Each row is a point. The points of each table are mixes of a few directions, plus a little noise. Count the directions of each table, and those that both share. Where both have some left over, give the other angles between the two spaces (their principal angles), to ten degrees, smallest first.
In the rows, 128 means zero.

First (7 x 3):
[[129 152 158]
 [ 86 137 133]
 [179 138 145]
 [152  54  43]
 [ 98 130 128]
 [107 135 136]
 [145 148 154]]
Second (4 x 3):
[[143  83  75]
 [135 109 105]
 [110 179 188]
 [123 142 144]]
Directions: first 2, second 1, shared 1

First (9 x 8):
[[ 95  91  94 137 150 138 183 120]
 [162 119 109 152 145 138 178 174]
 [ 79 101  62 170 147 105 110 143]
 [117 140 159  94 114 133 114  89]
 [162 175 181 108  93 115  48 121]
 [140  93 120 175 130 128 145 149]
 [148  77 140 185 121 134 153 140]
 [107 201 108  41 146 127 121 116]
 [142 157 178  90 105 133 101  98]]
Second (9 x 8):
[[119  99 167 177 136 124  83  86]
 [111 120  73 113 103 118 153 164]
 [144 116 121  94  93 144 196 150]
 [187 140 162 177 182 141 131 149]
 [142 151 181 160 167 124  57  93]
 [122 144 112  83 125 137 166 133]
 [160 139 167 164 111 112  53 133]
 [ 49 110  60  87 115 119 155 111]
 [118 133 109  99 121 132 156 134]]
Directions: first 4, second 5, shared 4

First (9 x 12):
[[127 132 135 122 139 133 115 139 142 121 143 114]
 [130 120 115 139 106 118 154 109 101 141  98 156]
 [122 148 161 101 185 154  62 177 198  95 205  55]
 [134 109  97 153  75 104 188  83  63 160  58 195]
 [132 113 103 149  85 109 177  91  76 153  70 183]
 [121 148 160 100 184 153  65 175 196  95 203  57]
 [127 131 133 124 135 132 118 135 138 124 139 118]
 [127 133 136 122 140 134 115 138 144 121 145 112]
 [132 119 112 141 101 116 159 105  95 144  93 162]]
Second (9 x 12):
[[126 119  86  84 157 107 136  74 165 144 157 115]
 [122 133 182 186  77 164 113 217 113 111  83 127]
 [113 120 198 171  82 154 103 170  61 139 102 176]
 [111 122 111 104 135 119 120 122 177 156 121 145]
 [121 136 197 168 105 156  97 186  75 123 111 163]
 [130  98  84  99 120 110 157  55 148 135 160  72]
 [139 137 105  92 179 117 123  95 150 113 181  93]
 [142 140 118 147 121 121 154 130  92 122  95 161]
 [148 147  72  99 175 107 151 103 171 110 145 100]]
Directions: first 1, second 5, shared 1

First (10 x 20):
[[132 166 235 126 155 146 146 151 174  86  98 123 135 171 156 130 122 108
  128 112]
 [132 120  90 129 120 122 117 123  97 136 140 133 124 110 130 130 129 140
  136 140]
 [151 147 155 151 134 150 134 125 148 112 111 134 121 154 138 159 103 103
  126 117]
 [113 134 186 118 144 131 145 140 180 121 111 118 138 155 119 112 137 116
  113 109]
 [139 101   7 128  97 107  90 111  23 151 168 140 116  61 136 134 130 169
  154 168]
 [106 144 190  89 145 113 126 160 112  98 130 117 146 119 160  89 159 160
  147 142]
 [115 130 167 127 140 134 148 131 187 131 113 120 134 155 107 118 130 106
  106 104]
 [135 132 164 158 137 154 159 114 225 140 100 126 122 184  89 151 103  73
   90  83]
 [127  92  18 133 101 112 110 104  83 171 157 134 118  88 100 128 129 144
  127 143]
 [134 116  67 120 113 113 101 125  50 132 153 135 125  83 147 126 135 161
  153 159]]
Second (11 x 20):
[[160  87 101 130 143 107 121  85 126 174 103 110  76 146 138 124 122 103
  169 116]
 [126 159 135 130 124 132 101 139 151 128 134 110 141 137 143 141 114 121
  143 134]
 [126 116 155 152  80 178 179 178 140  37 125 203 185  91  80 187 203 178
   31  84]
 [137 111 123 143 127 138 146  83  85 155 113 136 120 107 132 136 115  86
  120 170]
 [122 123 130 123 154 132 119 116 113 165 130 123 103 124 122 114 121 104
  136 143]
 [125 146 133 164 100 156 131 113 156 147 132  95 146 120 135 149 108  92
  126 144]
 [ 55 161 159  81 193 130 126 185 102 144 184 132 121 113  94  39 125 156
  108 145]
 [116 154 129 126 104 114 131 164 166  84 147 112 164 143 137 120 125 171
  127 101]
 [142 119 145 112 178 153  86 113  81 174 104 171  81 113 114 159 149  79
  131 160]
 [139 117 110 142 110 114 137 112 152 134 125  97 124 141 140 122 115 127
  148 113]
 [161 116  84 107  95  49 132 121 134  68 113 119 148 170 176 118 111 187
  170 100]]
Directions: first 3, second 6, shared 0; angles 40, 40, 60

First (10 x 32):
[[123 128 108 154 117 162 100 110 116 115 114 117 145 135 111 161 140 115
  119  97 126 157 108 143 119 157 122 108 119 141 109 110]
 [104 148 171 126 160 162 120 117 138 141 107 133 127  96 141 131 142 115
  128 136 123 132 142 136 122 132 152 118 133 111 136 106]
 [118 148 190  86 171 107 161 143 153 152 127 154 102  87 166  75 132 141
  141 191 125  93 176 114 137  90 162 147 143  88 165 131]
 [162 117 121  93 137  60 147 163 163 117 156 158 110 123 142  64 120 148
  159 167 108 100 171  87 137 102 131 156 106 107 145 183]
 [100 104 164 137 160 125 124 139 160 151 149 101 142 140 114 159  74  80
  132  56 128 110 107  98 108 127 114 130 122 166 113 176]
 [149 107 102 133 130 105 106 142 157 106 144 132 140 139 111 124 117 113
  150  95 103 134 134  97 117 143 115 128  91 141 111 176]
 [119 146 142 101  99 109 194 127  75 160 130 125  96 135 157 107 127 179
   96 204 177  92 120 164 161  78 132 153 194 111 164  76]
 [198 156   7 153  59 162  69  96  86  42  82 174 138 119 115 108 239 184
  135 186  92 212 151 172 140 190 136  94  83  81 111  63]
 [ 96 114 131 158 113 158 129 113 100 150 131  84 144 161 106 193  93 103
   97  66 159 130  69 147 120 135 103 118 154 174 108 113]
 [109 113 143 138 134 130 131 130 132 144 141 104 137 144 117 157  94 104
  121  84 139 118 103 120 119 126 114 129 135 157 118 145]]
Second (8 x 32):
[[134 117 113 130 114 111 134 134 125 126 140 121 129 144 121 131 114 130
  127 117 132 123 118 124 129 124 114 133 127 140 123 143]
 [146  97  88 131  95  85 142 146 120 124 160 111 131 173 110 136  93 132
  126 100 140 115 101 116 132 118  93 144 127 161 116 163]
 [158  75  59 134  70  54 154 157 112 120 186  99 133 208  94 140  65 137
  124  80 150 102  81 104 136 110  68 156 129 185 107 192]
 [108 163 176 123 166 178 110 109 137 133  89 148 124  75 149 121 170 123
  131 159 115 145 160 145 124 140 169 110 128  91 141  87]
 [106 164 176 126 169 179 110 108 138 135  88 150 124  74 151 120 172 122
  131 161 114 146 163 146 123 141 171 109 128  88 143  84]
 [133 119 116 128 118 114 132 133 126 126 139 123 131 142 123 129 117 129
  127 121 131 123 121 124 129 125 117 134 129 138 126 139]
 [ 91 194 213 120 200 221  97  92 146 139  56 165 122  31 169 112 205 117
  133 187 100 160 186 160 119 149 202  94 128  57 152  49]
 [147  92  84 131  91  81 144 148 117 122 166 110 131 179 107 137  88 133
  125  98 142 111  97 112 133 115  89 146 128 165 115 169]]
Directions: first 4, second 1, shared 1

First (11 x 32):
[[129 136 125 124 128 127 133 124 120 117 129 106 105 129 158 133 143 138
  124 134 119 128 122 152 144 137 131 120 127 113 116 134]
 [116 117 140 138 138 123 126 116 114 131 124 132 125 149 123 109 122 134
  127 134 129 124 141 122 133 121 116 144 128 146  99 120]
 [122 124 134 133 132 125 128 123 121 130 125 130 126 138 125 120 125 129
  127 129 129 126 134 124 129 125 124 134 127 137 115 124]
 [144 132 112 118 121 136 126 141 154 121 142 137 148 103 120 137 122 126
  130 126 123 137 120 126 124 124 136 119 135 124 172 137]
 [114 132 146 135 126 122 131 129 106 152 102 127 115 143 122 138 133 111
  129 113 147 118 130 115 113 140 131 127 113 123  97 118]
 [170 124  82 107 117 147 117 152 203  96 183 161 193  69 100 129 103 137
  133 138 105 154 117 121 125 101 136 121 158 136 249 151]
 [121 131 135 131 129 124 131 121 113 130 119 116 110 139 141 128 137 130
  127 129 129 124 128 137 134 135 127 127 123 123 103 126]
 [120 116 135 137 138 125 126 117 120 126 129 132 129 144 122 109 121 136
  126 136 126 127 140 125 134 118 116 143 131 146 108 123]
 [114 130 146 135 128 122 130 129 108 152 103 131 120 143 116 134 130 111
  130 115 146 118 132 112 112 136 129 130 115 128 100 116]
 [139 138 114 119 126 131 131 126 132 106 140 102 108 117 165 134 145 145
  124 139 111 134 116 163 151 136 133 115 133 106 134 141]
 [119 130 140 133 125 125 128 132 118 148 110 135 126 134 114 137 127 111
  130 115 144 121 129 111 112 133 131 128 118 127 115 118]]
Second (9 x 32):
[[123 129 102 134 128 137 126 131 122 125 119 112 132 117 120 163 135 126
  148 121 140 146 114 142 144 145 140 126 128 114 115 142]
 [122 147 131 135 124 123 129 132 131 102 144 122 108 112 135  90 133 154
  112 143  97 132 142 163 159 145 118 133 144 109 134 144]
 [139 116 118 116 133 133 128 119 130 128 128 119 130 138 151 152 132 126
  135 130 136 129 113 125 124 116 132 121 121 136 126 124]
 [129 151 136 125 118 125 132 139 126 131 122 120 109 111 134 125 138 125
  117 117 122 123 127 139 126 144 136 115 126  98 134 132]
 [137 111 104 128 142 131 117 122 119 130 120 108 143 119 105 136 124 137
  130 103 137 136 128 117 136 104 146 135 130 124 106 137]
 [114 103 111 142 140 136 125 113 131 114 142 142 153 150 114 132 113 135
  154 158 131 148 130 131 145 125 107 154 139 169 117 129]
 [128 142 121 127 125 129 128 133 125 120 127 111 115 113 134 128 137 136
  124 124 119 132 126 147 143 142 135 122 131 102 126 140]
 [124 140 195 121 108 112 138 141 139 170 119 186 127 155 128 102 114  86
  107 128 138  88 140  76  56 125 112 117 105 154 165  86]
 [137 115 133 122 133 126 126 120 132 133 132 133 134 139 133 120 123 129
  123 128 128 122 131 112 118 106 124 131 125 145 130 118]]
Directions: first 3, second 5, shared 2; angles 90
